Every row gives one point. Each copy is the shape, with its points in the same order, stretched, turned, moved and blurred by noise. Is it also mirrored, or only turned?
In the rows, zero is written as 128.

Shape, 7 rows:
[[123  69]
 [166 163]
 [103 131]
 [171 163]
 [143 126]
 [104 150]
 [119 133]]
Copy 1 (7 x 2):
[[ 57 102]
 [168 156]
 [141 100]
 [164 163]
 [123 127]
 [166 105]
 [140 114]]
Copy 1 is: mirrored
Copy 2:
[[173 113]
 [111 163]
 [105 112]
 [111 169]
 [129 141]
 [ 90 117]
 [112 122]]
Copy 2 is: only turned

Shape, 5 rows:
[[192 134]
 [ 97 155]
 [ 98 121]
 [135 106]
 [ 98 152]]
Copy 1, 5 rows:
[[178 119]
 [110 109]
 [105 138]
 [132 150]
 [112 108]]
Copy 1 is: mirrored
Copy 2 (5 x 2):
[[ 90 151]
 [150 138]
 [143 113]
 [120 112]
 [160 140]]
Copy 2 is: mirrored
Copy 3 (5 x 2):
[[ 64 149]
 [169 156]
 [174 130]
 [128 123]
 [167 154]]
Copy 3 is: mirrored
Copy 4:
[[199 150]
 [101 104]
 [ 93 139]
 [131 164]
 [109 107]]
Copy 4 is: mirrored

Shape, 7 rows:
[[127  93 138]
 [120 107 135]
 [153 145 142]
 [166 163 166]
 [142 161 146]
 [108 104 105]
 [125 158 154]]
Copy 1, 7 rows:
[[167 142 124]
 [155 134 130]
 [105 148  85]
 [ 89 130  46]
 [ 94 123  87]
 [153 153 170]
 [107 102  94]]
Copy 1 is: mirrored
Copy 2:
[[123 169 122]
 [116 152 130]
 [160 111 128]
 [195  99 152]
 [152  93 148]
 [ 85 142 101]
 [138  95 163]]
Copy 2 is: mirrored
Copy 3, 7 rows:
[[105 159 108]
 [114 155 117]
 [109  91 144]
 [ 91  69 172]
 [114  91 163]
 [142 162  96]
 [113 113 171]]
Copy 3 is: only turned
Copy 4 (7 x 3):
[[113 157 107]
 [112 146 114]
 [157  99 135]
 [156  67 128]
 [138  83 144]
 [107 162 134]
 [112  87 138]]
Copy 4 is: only turned

Shape:
[[121 152 117 110]
 [116 145  70 217]
 [107 114 155 106]
 [137 139 148 105]
 [109 142 146 126]
 [134 150 130 101]
 [144 158 162 109]
 [115 100 161 106]
 [110 169 149 108]]
Copy 1 (9 x 4):
[[116 117 109 154]
 [123 176 242 160]
 [129  75 107 130]
 [143 111  86 138]
 [141  97 127 156]
 [126 121  91 142]
 [163 112  84 149]
 [129  68 107 116]
 [146  98 107 167]]
Copy 1 is: mirrored
Copy 2 (9 x 4):
[[113 146  86 132]
 [119 242 147 113]
 [108  93 117 123]
 [129 109  99 113]
 [110 125 111 107]
 [119 129  91 128]
 [133 107  86  91]
 [118  81 130 123]
 [105 119  83 103]]
Copy 2 is: only turned
Copy 3:
[[130 124  96 157]
 [159  77 175 175]
 [103 130 127 102]
 [133 144 112 120]
 [122 144 141 139]
 [136 137  98 142]
 [149 173 112 124]
 [111 127 136  88]
 [126 156 116 162]]
Copy 3 is: only turned
